Rows are points. Any point is a mix of the corners, with weights that add up to 1. It lies inside the corners' shape when no weight is negative. Say inside or outside, and name the corners with a negative weight.

Corners:
(1): [0.07 0.58]
(2): [ 0.19 -0.10]
(3): [-0.26 -0.71]
Points:
[-0.36 -0.54] => outside (2)
[0.01 0.59] => outside (2)
[0.24 1.00] => outside (3)
[0.14 0.11] => inside
[-0.22 -0.63] => inside
[-0.26 -0.53] => outside (2)
[-0.19 -0.50] => inside
[0.01 0.30] => inside

Corners:
(1): [-0.32  0.54 -1.14 -1.06  0.29  0.74 -0.53 -0.02 -0.28]
(2): [-0.17  0.49 -0.32  0.08 -0.11 -0.54 -0.70  0.11  0.34]
(3): [-0.49  0.07  0.07 -0.10  0.68  0.20  0.90 -0.43 -0.69]
(4): [ 0.73 -0.54 -0.34 -0.25 -0.08 -0.80 -0.15  0.79 -0.39]
(5): [ 0.25 -0.44  0.21  0.34 -1.18  0.00  0.16  0.85 -0.56]
(6): [ 0.63 -0.11 -0.15  1.14  0.79  0.53  0.39  0.12 -0.11]
(7): [-0.17  0.21 -1.06  0.46 -0.38 -0.21 -0.07 -0.35  0.14]
(8): [ 0.45 -0.49 -0.11 -0.06 -0.87 -0.19  0.01 -0.38 -0.88]
(9): [ 0.72 -0.07 -0.09  0.13  0.06 -0.52  0.21  0.22  0.51]
(10): [ 0.04 -0.73 -0.87 -0.23  0.64 -0.08 -0.29 -0.83  0.38]
Points:
[ 0.22 -0.14 -0.79 -0.02  0.37 -0.04  0.10 -0.55 -0.11] => outside (2, 5)
[ 0.16  0.00 -0.40 -0.13 -0.04 -0.23 -0.22  0.19 -0.17] => inside
[ 0.09  0.05 -0.47 -0.07  0.15  0.19 -0.02 -0.05 -0.28] => inside
[ 0.25 -0.06 -0.16  0.04  0.15 -0.19  0.29 -0.02 -0.03] => inside
[ 0.01  0.20 -0.36 -0.13 -0.36 -0.36 -0.13  0.58 -0.09] => outside (6, 8, 10)
[ 0.05  0.20 -0.39 -0.41 -0.60 -0.31 -0.15  0.57 -0.45] => outside (6, 10)
[-0.08 -0.14 -0.58 -0.18  0.07  0.03 -0.22 -0.25 -0.18] => outside (9)
[ 0.16  0.37 -0.76 -0.25  0.90 -0.16 -0.12 -0.03  0.68] => outside (5, 8)
[ 0.51 -0.38 -0.37 -0.03  0.08 -0.40 -0.06  0.38 -0.24] => inside

Corners:
(1): [ 0.50  0.22 -0.22 -0.17 -0.04  0.54  0.25  0.32  0.34 -0.30  0.21 -0.46
 -0.35 -0.30  0.21 -0.42  0.46  1.32 -0.29 -0.37]
(2): [ 0.89  0.45 -0.07  0.65 -0.15 -1.15 -0.34 -0.16  0.53 -0.21 -0.53  0.83
  0.08  0.28 -0.33 -1.15 -0.29 -0.27 -0.56  0.35]
(3): [ 0.19 -0.43  0.01 -0.56 -0.50 -0.54 -0.48 -0.30 -0.46  0.65  0.21  0.31
 -0.27  0.31 -0.34 -0.76  0.11 -0.46  0.38  0.08]
(4): [-0.48 -0.41  0.20  0.29 -0.35 -0.59 -0.50 -0.46 -0.50  0.40 -0.61  0.15
 -0.15 -0.13 -0.94 -0.29 -0.31  0.21 -0.25  0.35]
(5): [ 0.21 -0.70 -0.11  0.18 -0.37 -0.28 -0.21  0.56  0.39 -0.81  0.64 -0.36
 -0.48 -0.21  0.23 -0.32 -0.38  0.37 -0.16 -0.44]
(6): [-0.10 -1.15 -1.18 -0.34 -0.73 -0.23 -0.59  0.31 -0.19  0.22 -0.29  0.23
 -0.07 -0.05  0.50  0.16 -0.01  0.40  0.15 -0.12]
(7): [-0.64  0.56 -0.32  0.34 -0.09 -0.57 -0.63 -0.76  0.30  0.11 -0.28  0.46
 -0.04  0.68 -0.25 -0.61 -0.67 -0.54  0.18  0.92]
(8): [ 0.39  0.24  0.37  0.47  0.19 -0.30 -0.28 -0.42  0.74 -0.59  0.36 -0.77
  0.51  0.11 -0.13  0.03  1.10  0.33 -1.01 -0.34]
(9): [ 0.11 -0.05 -0.72 -0.22  0.52 -0.66  0.06  0.50 -0.18 -0.20  0.20 -0.54
 -0.57 -0.21  0.22 -0.01  0.26  0.39 -0.42 -0.91]
(10): [ 0.12 -0.79 -0.63  0.09 -0.56 -0.23 -0.84  0.12  0.44  0.77 -0.30 -0.47
 -1.13  0.10  0.00  0.05 -0.06  0.40  0.14 -0.56]
(11): [ 0.11 -0.04  0.21  0.82  0.23 -0.91  0.02  0.16  0.53 -0.39 -0.83  0.10
  0.16  0.52 -0.36 -1.21  0.13 -0.37  0.44  0.73]
(12): [ 0.44 -0.07 -0.43 -0.28  0.07  0.15  0.01  0.45  0.72 -0.40  0.09 -0.44
 -0.08 -0.17 -0.79  0.17  0.33  0.04 -0.71 -0.17]
(13): [-0.09 -0.15 -0.44  0.16 -0.88 -0.22 -1.11  0.26 -0.74  0.71 -0.66 -0.49
  0.05  0.41 -0.12 -0.53 -0.67 -0.41  0.24  0.11]
(14): [ 0.05 -0.30 -0.46 -0.25 -0.41 -0.53 -0.39  0.54  0.38  0.93  0.10 -0.30
 -0.19 -0.88  0.48  0.21 -0.37  0.23  0.22 -0.05]
(15): [ 0.59  0.51  0.23  0.90  0.41  0.23  0.53 -0.36  0.59 -0.70  0.20  0.16
  0.35 -0.05 -0.38  0.25  0.52 -0.05 -0.26 -0.88]
(16): [-0.05  0.79  0.47  0.65 -0.39 -0.73 -0.54  0.50  0.65 -0.84 -0.54  0.78
 -0.36  0.00 -0.22 -0.59  0.66 -0.40 -0.14  0.07]
(17): [ 0.48  0.49  0.52 -0.33 -0.10 -0.31  0.71 -0.34  0.55 -0.72 -0.08 -0.68
  0.15  0.51 -0.23  0.76  0.27  0.66 -0.54 -0.58]
(18): [ 0.14 -0.67 -0.83 -0.15 -1.03 -0.21 -0.19 -0.14 -0.34  0.41 -0.21 -0.52
 -1.04 -0.62  0.40 -0.02  0.02 -0.32 -0.16  0.26]
(19): [ 0.17 -0.74 -0.62 -0.93 -0.23  0.14 -0.71  0.08  0.31 -0.26 -0.45 -0.78
 -0.41 -0.95  0.44 -0.20 -0.20  0.32 -0.03 -0.81]
(20): [ 0.65  0.42  0.39  0.74  0.48 -0.83 -0.94 -0.17  0.09 -0.62 -0.65  0.61
 -0.20  0.51 -0.27 -0.34 -0.14 -0.32  0.26  1.16]
(21): [ 0.12  0.14  0.92  0.63  0.58 -0.51 -0.08  0.17  0.40 -0.22 -0.72  0.85
 -0.09  0.85  0.25 -0.83 -0.08 -0.57 -0.65  0.54]
Points:
[ 0.20 -0.24 -0.24 -0.01 -0.50 -0.19 -0.46 -0.08  0.31 -0.08 -0.12 -0.31
 -0.16 -0.23 -0.19 -0.15  0.00  0.17  0.04 -0.13] => outside (9, 21)
[ 0.33  0.38  0.15  0.32  0.08 -0.45 -0.17 -0.02  0.47 -0.30 -0.14 -0.07
 -0.19  0.22 -0.10 -0.45  0.04 -0.14 -0.29  0.00] => outside (4, 6)
[ 0.10 -0.27 -0.38 -0.08 -0.38 -0.32 -0.25  0.16  0.16  0.02 -0.24 -0.03
 -0.30 -0.08  0.03 -0.18 -0.03  0.09 -0.08 -0.14] => outside (8, 20)
[ 0.13 -0.06 -0.08  0.01 -0.18 -0.32 -0.11  0.01  0.30 -0.09 -0.08 -0.28
 -0.22 -0.12 -0.13 -0.39 -0.01  0.11 -0.31 -0.35] => outside (6, 20)
[ 0.22 -0.11 -0.19  0.14 -0.21 -0.27 -0.39  0.10  0.16 -0.11 -0.17 -0.17
 -0.12  0.07 -0.06 -0.26  0.06  0.13 -0.16 -0.01] => inside
[ 0.36  0.25 -0.13  0.64  0.15 -0.48  0.07  0.23  0.81 -0.55 -0.05  0.03
 -0.28  0.15  0.14 -0.16  0.16  0.10 -0.32  0.13] => outside (3, 4, 13, 19)
[ 0.21 -0.11 -0.08  0.31 -0.13 -0.49 -0.34 -0.11  0.09  0.04 -0.24 -0.01
 -0.24  0.22 -0.07 -0.26 -0.06  0.05 -0.07  0.11] => outside (12, 16, 19)
[-0.01 -0.21 -0.12  0.12 -0.21 -0.40 -0.30  0.08  0.30  0.00 -0.17 -0.09
 -0.13  0.07 -0.21 -0.29 -0.07  0.04 -0.16 -0.23] => outside (1, 18, 20)
[ 0.00 -0.17 -0.10  0.25 -0.25 -0.63 -0.61  0.04  0.27 -0.03 -0.42 -0.16
 -0.21  0.15 -0.08 -0.20 -0.10 -0.17 -0.27  0.16] => outside (1, 3, 15)

Corners:
(1): [-0.12  0.16 -0.91 -0.07 -0.76  0.07 -0.34 -0.50 -0.75  1.38  0.13  0.19
 -0.32  0.23  0.71  0.34 -0.71 -0.18 -0.51  0.21]
(2): [ 0.16 -0.76 -0.52  0.14  0.36  0.20  0.72  0.48  0.16 -0.50 -1.02  0.72
  0.56  0.69 -0.41 -0.84  0.69  0.49  0.39  0.21]
(3): [ 0.59 -0.46 -0.78 -0.01  0.31  0.55  0.07  0.04  1.43 -0.64 -0.62  0.21
  0.01  0.49 -0.18  0.19 -0.22  0.51  0.43  0.37]
(4): [-0.27 -0.30 -0.87 -0.16  0.11 -0.03 -0.09 -0.69  0.05  0.11  0.46 -0.36
 -0.68  0.90 -0.72  0.00 -0.10 -0.67  0.32  0.91]
(5): [ 0.70 -0.34 -0.46  0.38  0.71  0.54  0.37  0.55  0.29 -0.61 -0.08 -0.20
  0.64  0.93  0.16  0.22  0.80  0.34  0.36  0.32]
(6): [-0.16  0.62  0.24  0.11 -0.42  0.13  0.05 -0.30 -0.46  0.01  0.15  0.45
  0.05 -0.25  0.16 -0.12 -0.43 -0.33  1.19 -0.90]
(7): [ 0.56 -0.91 -0.24 -0.07  0.33  0.44 -0.42 -0.21  0.37  0.30 -0.48 -0.28
 -0.07 -0.04 -0.48 -0.34  0.41 -0.62  0.55  0.79]
(8): [ 0.15 -0.53 -1.02 -0.50  0.54  0.22 -0.04 -0.13  0.00  0.28 -0.03 -0.54
 -0.60  0.29  0.03 -0.25 -0.28 -0.74 -0.22 -0.42]
(9): [-0.12  0.27  0.24  0.41  0.15  0.10  0.43  0.46 -0.64  0.15 -0.79 -0.33
 -0.44 -0.20 -0.97  0.37 -0.06 -0.07  0.73 -0.27]
(10): [ 0.75 -0.60 -0.60  0.33  0.39  1.31  0.47 -0.33  0.27 -0.65 -0.60  0.14
  0.40  0.42 -0.91  0.17  0.53 -0.18  0.03 -0.01]
(11): [-0.77  0.16 -0.51  0.69 -1.21 -0.07 -0.39 -0.29 -0.15  0.31  0.45 -0.46
 -0.80 -0.37  0.44 -0.30 -0.10 -0.39 -0.08 -0.22]
(12): [ 0.11  0.09  0.59  0.07 -0.63  0.40  0.42  0.15 -0.57 -0.02  0.72  0.37
 -0.51 -0.72 -0.11 -0.29 -0.41  0.57  0.20 -0.39]
(13): [-0.45 -0.90 -1.04 -0.57  0.38  0.19 -0.39 -0.42 -0.35 -0.43 -0.36 -0.88
  0.06 -0.13 -0.14  0.27 -0.16 -0.87  0.14  0.76]
(14): [-0.44  0.36 -0.94 -0.87  0.14  0.11 -1.05 -0.71 -0.24  0.52  0.22 -0.51
 -0.61 -0.17 -0.23 -0.12  0.43 -0.11 -0.37  0.42]
(15): [-0.27 -0.68 -0.96 -0.69  0.08  0.13 -0.08  0.55  0.49  0.00 -0.18 -0.17
  0.12  0.32 -1.08  0.65  0.39 -1.03 -0.01  0.54]
(16): [ 0.47  0.45  0.00  0.52 -0.58 -0.57  0.14 -0.51 -0.59 -0.22  0.16  0.64
 -0.77 -0.61  0.46  0.37 -0.02 -0.13 -0.21 -0.67]
(17): [ 0.77 -0.11 -0.30  0.45 -0.58 -0.38 -0.26 -0.05 -0.70 -0.18  0.05 -0.16
  0.17 -0.21 -0.88 -0.31 -0.39  0.14  0.56 -0.78]
(18): [-0.11 -1.08 -0.29  0.54  0.96  0.58 -0.70  0.68  0.58 -0.71 -0.35  0.79
 -0.10  0.85 -0.35  0.24  0.21  0.40  0.43  0.28]
(19): [-0.44  0.20 -0.76  0.90  0.14 -0.27  0.15 -0.62 -0.05  0.74  0.58  0.27
 -0.15 -0.98  0.27 -0.06 -0.47  0.19 -0.07 -0.34]
(20): [ 0.26  0.53  0.74  0.24  0.07 -0.08  0.02  0.15 -0.15 -0.46 -0.36 -0.08
  0.37 -0.10 -0.62 -0.57 -0.66 -0.72 -0.27 -0.05]
(21): [-0.49 -0.40  0.04 -0.25 -0.56 -0.39 -0.28 -1.17 -0.06  0.78  0.29 -0.44
 -0.39  0.10  0.24  0.20 -0.13  0.29 -0.48 -0.49]
Points:
[ 0.02 -0.18 -0.59 -0.12 -0.21  0.20 -0.34 -0.22  0.26  0.13  0.06 -0.11
 -0.13  0.60 -0.22 -0.19  0.05 -0.38  0.00  0.15] => outside (9, 12, 13, 16, 19)
[ 0.40 -0.31 -0.25  0.20  0.17  0.24  0.05  0.12  0.23  0.03 -0.21  0.28
 -0.13  0.14 -0.34  0.05  0.12  0.17 -0.03 -0.03] => outside (4, 6, 11, 13)
[ 0.17 -0.31 -0.42 -0.02 -0.05  0.26 -0.02 -0.06 -0.01 -0.14 -0.14  0.00
  0.01  0.28 -0.21 -0.07  0.09 -0.12  0.13  0.06] => outside (9, 19)
[-0.01  0.14 -0.43  0.16 -0.08  0.00 -0.45 -0.46 -0.19  0.25 -0.08 -0.34
 -0.25 -0.18  0.11  0.17 -0.24 -0.42 -0.10 -0.13] => outside (2, 4, 12, 15)
[-0.05 -0.19 -0.21 -0.27  0.57  0.29  0.06 -0.26  0.23 -0.17 -0.23  0.15
 -0.19 -0.11 -0.52  0.04  0.10 -0.25  0.15  0.10] => outside (1, 5, 11, 17)
[ 0.04 -0.10 -0.44  0.05 -0.13  0.05 -0.06 -0.20 -0.19  0.19 -0.03  0.00
 -0.21  0.14 -0.13  0.06 -0.13 -0.20  0.02  0.04] => inside
[ 0.11  0.02 -0.07  0.14  0.09  0.18  0.11 -0.16 -0.35 -0.35 -0.08  0.25
  0.18 -0.03 -0.30  0.09 -0.30  0.27  0.21  0.01] => outside (7, 8, 11, 15)
[ 0.00 -0.35 -0.52  0.00  0.11  0.27 -0.16 -0.13  0.05  0.08 -0.09 -0.14
 -0.09  0.28 -0.36 -0.07 -0.04 -0.19  0.20  0.21] => outside (16)
[ 0.13 -0.16 -0.43  0.26 -0.08  0.05 -0.06 -0.12  0.04  0.17  0.08  0.02
 -0.32  0.15 -0.25 -0.05  0.05 -0.01 -0.11  0.07] => outside (6, 13)

Corners:
(1): [ 0.61  0.59  0.59  0.17 -0.14 -0.57  1.31 -0.26 -0.11  0.00 -0.16  0.71
  0.54  0.47 -1.00  0.48 -0.04 -0.64  0.22 -0.18]
(2): [-0.47 -0.33 -0.38  0.17 -0.25  0.27 -0.26 -0.51  0.06  0.22  1.03 -0.04
  0.14 -0.30  0.87  0.37  0.51 -0.82 -0.46 -0.28]
(3): [-0.21 -0.59 -0.14  1.10 -1.00 -0.86 -0.33 -0.48 -0.32  0.17 -0.19  0.34
  1.04  0.86 -0.71  0.02  0.21 -1.05  0.14 -0.03]
(4): [-0.45  0.30  0.16  0.56  0.07 -0.30  0.22 -0.98 -0.49  0.65 -0.38  0.85
  0.79  0.27 -0.15  0.13 -1.38 -0.20  0.27 -0.14]
(5): [-0.45 -0.36 -0.54  0.47 -0.21 -0.32  0.10 -1.05 -0.20  0.16  0.02  0.82
  0.90  1.24 -0.20  0.90  0.13 -0.58  0.57 -0.80]
(6): [-0.18  1.09  0.19  0.07  0.46  0.33 -1.13  0.66 -0.26  0.35  0.04 -0.69
 -0.83 -0.21  0.31  0.54  0.19 -0.09 -0.13  0.23]
(7): [-0.74  0.55 -0.29 -0.60  0.42  0.16 -0.45  0.64 -0.09  0.37  0.23 -0.29
  0.27 -0.24  0.46 -0.18  0.16  0.14 -0.76  0.30]
(8): [ 0.39 -0.28  0.62 -0.56  0.14 -0.62 -0.33 -0.07 -0.07 -0.25  0.09  0.20
 -0.19 -0.18 -0.01 -0.13 -0.35 -0.03 -0.03  0.04]
(9): [-0.80  0.06 -0.60 -0.19  0.44  0.35 -0.75 -0.39 -0.88 -0.14 -0.01 -1.00
 -0.52 -0.92  0.33  0.15  1.00  0.01 -0.63  0.36]
(10): [ 0.92 -0.02  0.42  0.55 -0.21 -0.83  0.30  0.45  0.02  0.24 -0.28  0.88
  0.11 -0.01 -0.12 -0.72 -0.45  0.76  0.08  0.14]
(11): [ 1.13  0.74  0.76  0.19  0.61 -0.87  0.35  0.43 -0.29 -0.11 -0.55 -0.06
  0.13 -0.19 -0.02 -0.18 -0.16  0.01 -0.51 -0.27]
(12): [ 0.88  0.78  0.54 -0.43 -0.27 -0.21  0.68  0.33 -0.22 -0.51  0.05 -0.10
 -0.26 -0.40  0.25 -0.80 -0.17  0.14 -0.22 -0.52]
(13): [-0.77  1.01 -0.24 -0.11 -0.16 -0.08 -0.68 -0.32 -0.18  0.68  0.58 -0.20
 -0.39 -0.07  0.63  0.34  0.19  0.25 -0.92  0.47]
(14): [-0.42  0.55 -0.30 -0.54  0.12  0.51 -1.42 -0.09 -0.19 -0.27  0.14  0.28
  0.12  0.10  1.09  0.53  0.81 -0.48  0.10  0.78]
(15): [-0.41  0.05 -0.51 -0.71  0.24  0.47 -0.87  0.66 -0.27  0.23 -0.02 -0.55
 -1.06 -0.19  0.75  0.48  0.12 -0.71 -1.07  0.34]
(16): [ 0.72  0.18 -0.17  0.24  0.14  0.08 -0.11  0.18  0.34 -0.55  0.18 -0.38
 -0.11 -0.20 -0.48 -0.47 -0.61  0.06 -0.62 -0.01]
(17): [ 0.36  0.44  0.51  0.38  0.12 -0.71 -0.02 -0.82  0.49  0.54 -0.94  0.39
  0.06  0.01 -0.58 -0.14 -0.16 -0.17  0.41 -0.95]
(18): [ 0.58 -0.17  0.81  0.27 -0.08 -0.04  0.53 -0.15 -0.19 -0.02 -0.13 -0.18
 -0.14  0.27  0.12 -0.82  0.22  0.16 -0.41  0.56]
(19): [-0.25  0.39 -0.34 -0.20  0.19 -0.34 -0.36  0.23  0.46 -0.42 -0.23 -0.93
 -0.13 -0.41  0.55 -0.19  0.17 -0.06  0.19  0.53]
(20): [-0.03  0.31  0.36 -0.22 -0.22  0.39 -0.02  0.44  0.09 -0.93 -0.62 -0.57
  0.20 -0.42  0.02  0.43 -0.10  0.37 -0.40  0.28]
(21): [-0.16  0.53  0.27  0.22  0.44 -0.06 -0.13  0.72  0.19 -1.14  0.12 -0.01
 -0.54 -0.49  0.01 -0.28  0.20 -0.37 -0.32 -0.21]
Points:
[-0.17  0.42 -0.02 -0.03  0.15 -0.03 -0.22 -0.03 -0.07  0.04  0.21  0.01
 -0.28 -0.10  0.22  0.01  0.10 -0.21 -0.18  0.00] => outside (3, 11, 20)
[ 0.19  0.35  0.03  0.08  0.05 -0.09 -0.11  0.04  0.02 -0.18  0.06 -0.11
 -0.08 -0.09 -0.05 -0.11 -0.14 -0.08 -0.37  0.00] => inside
[-0.21  0.31 -0.05  0.19  0.18 -0.15 -0.58 -0.15 -0.02  0.10  0.06 -0.03
 -0.02 -0.08  0.20 -0.01  0.13 -0.09 -0.17  0.10] => outside (1, 12, 15, 20)
[-0.07  0.33  0.06  0.09 -0.06 -0.15 -0.05 -0.12 -0.21 -0.01 -0.08 -0.07
 -0.12 -0.23  0.41 -0.04  0.32 -0.21 -0.36  0.16] => outside (5, 6, 7, 8, 16)
[ 0.18  0.31  0.35  0.23  0.04 -0.43  0.10 -0.18 -0.07 -0.06 -0.29  0.20
  0.26  0.07 -0.12  0.01  0.04 -0.18  0.19 -0.26] => outside (13, 15, 16)
[ 0.23  0.36  0.34  0.23 -0.06 -0.61  0.32 -0.26  0.16  0.29  0.17  0.53
  0.45  0.25 -0.11 -0.31 -0.22 -0.11 -0.19  0.20] => outside (5, 6, 9, 12, 15, 20)
[ 0.03  0.50  0.09 -0.26  0.19  0.01 -0.29  0.05 -0.11  0.09 -0.03 -0.25
 -0.20 -0.34  0.33 -0.02  0.00  0.04 -0.37  0.23] => outside (3, 5, 21)
[ 0.42  0.84  0.35 -0.53  0.46 -0.33  0.07  0.14 -0.07  0.16 -0.32 -0.07
 -0.32 -0.39  0.19 -0.35 -0.20  0.34 -0.36  0.39] => outside (2, 3, 5, 6, 20, 21)
[ 0.16  0.38  0.35  0.08  0.08 -0.13  0.02  0.06 -0.07 -0.22 -0.10 -0.35
 -0.28 -0.29 -0.03 -0.16 -0.02 -0.19 -0.40  0.07] => outside (5, 7, 10, 14)
